Each row of a before or after table is a point. The points were changed in one or more steps. Then noise was added and the rows were shuffled. The steps act on columns, c1 being the first. What was done? A step turns or swaps two columns, mirrors them in a line or flattens them onto one, adds a multiple of one to another, or multiplies or shifts one. Angles are multiples of 10 degrees, from the lower column toward the higher: turns from -170 to 170, lines from 10 to 170 but not 90. Use the fewest steps. Two steps may share a column if one is a turn and the other turns, adds or multiplies; they go together, in the order done. Otherwise the lowest column goes first.
(in the rows, 128 means zero)

Before (12 x 3):
[[126 163 156]
 [153 106  98]
 [ 97  97 167]
 [141  94  93]
 [165 197 140]
 [160 114 138]
 [155 173 157]
 [152 100 149]
 [ 96 119  84]
 [176 182 100]
 [ 88  96  95]
 [174 134 103]]
After (12 x 3):
[[161 161 158]
 [ 82  76 159]
 [ 80 116 136]
 [ 81  89 133]
 [151  83 130]
 [170 109 134]
 [132 102 103]
 [123  64 169]
 [160 177 140]
 [177 124 123]
 [111 171  86]
 [133 114  87]]
Steps: turn c1 and c2 by -110 degrees; turn c1 and c3 by 130 degrees

Before:
[[153  99 148 149  80 173 141 161]
 [131 173 148 121  89 163 139 154]
 [152 129 138 147  74 129 116 131]
 [121 119 155 149 156 156 112 137]
 [151 104 129 153  80 126 110 210]
 [102 240 147 108  83 121 139 154]
 [131 125 207 154 185 121 152 129]
 [120 114 148 126 113 119 129 137]
 [148 107 132 123 175 122 150 143]
 [144 112 143 123 143 246 114 118]
 [113 132 141 138 249 123 103 124]
 [ 71 126 143 112  91 113 148 153]
 [147 115 163 117  87 121 119 155]
 [155 110 209 108 105 134 123 174]]
After:
[[ 97 148 145 118  82 144 112 142]
 [ 63 119 129 124  20 119 151 180]
 [ 52  53 159 216 173 140 121 120]
 [106 154 200 132 171 121 130 178]
 [ 80 113 155 105 100 148 110 218]
 [ 21 141 156 140 164 150 119 119]
 [101 129 205  93 164 120 145  84]
 [ 94 142 123 121 120  18  82 149]
 [ 69 122 147 106 112  95 127 155]
 [102 116 136 114 183 121 139 116]
 [103 137 167  94 176  94  94 117]
 [ 82  97 159 162 169 103 101 126]
 [ 71 140 143 121 148 137 133 136]
 [ 97 147 164 129 174 128 139 137]]
Steps: shift c1 by -50; turn c2 and c4 by 140 degrees; turn c3 and c8 by -70 degrees; turn c5 and c8 by 160 degrees; turn c6 and c7 by -150 degrees

Before, 14 rows:
[[ 94 105 176  99 105 153 138 140  71 126 123 141 136 116]
 [ 86 163 183 100 106 147 117 123 141  92 132 104 162 117]
 [ 49  69 133 147 171 121 146  84 177 163 123 126 153 146]
 [132 108  70 212 112  86 138 158 182 120 174 157  97 165]
 [136 135 131 169 100  70 122 156 180 170 145 127  68 156]
 [ 98 107 132 144 137 139 199 109 170 176 117 106 190 131]
 [ 99 100 122 147 167  63 138 102 154 175 148 100 213 141]
 [104 127 150  56  70 156  89 124 142 141 116 136 190 144]
 [102 154 149 123 115 184  82 133 106 153 119 104 161 143]
 [132 146 141  87  87 164  91  92 121 137 153 115 136  83]
 [161  98 112 146  96 106 113 163 177 131 201  83  82 188]
 [118 161 134  91  73 141 116  89  96 116 126 109 120 168]
 [101 169 148  55 136 169 125 131 112 138 150 150 137 143]
 [182 107  94 158 137  90 116 159 178 110 121 117  75 160]]
After (14 x 14):
[[ 50 175 134  91 158 126 146 123  71 161  82 135 152 149]
 [101 112 147 107  53 157 124 151 168 139 132  92 139 145]
 [130 179  71 159 210 150 137 177 109 118 156 173 101 165]
 [161 173 112 162 141  82 116 202  97 128 162 141  80 189]
 [103 142 149 173  47 141  91 115 124 143 125 101 191 146]
 [ 88 142 182 142  96 108 118 133 164  90 123 104 156 113]
 [102 102 149 139 123 117  81 116 155 153 133  66 163 144]
 [183 179  94 124 156 111 115 119 108 106 159 160  73 159]
 [ 96  73 177 143  95 145 141 119 103 128 142 104 140 116]
 [133 121 142 161  76 118  91 154 142 141  93  90 138  87]
 [120  96 132 174  81 114 116 127 156 118  88 111 121 165]
 [134 178 131 163 162 115 123 143 138 169 158 183  69 156]
 [ 98 151 124  92 153  90 135 149 105 172 102 186 210 138]
 [ 98 173 134 120 145 110 197 119 107 173 109 110 195 130]]
Steps: swap c2 and c9; turn c4 and c5 by 80 degrees; turn c6 and c12 by -80 degrees; swap c8 and c11
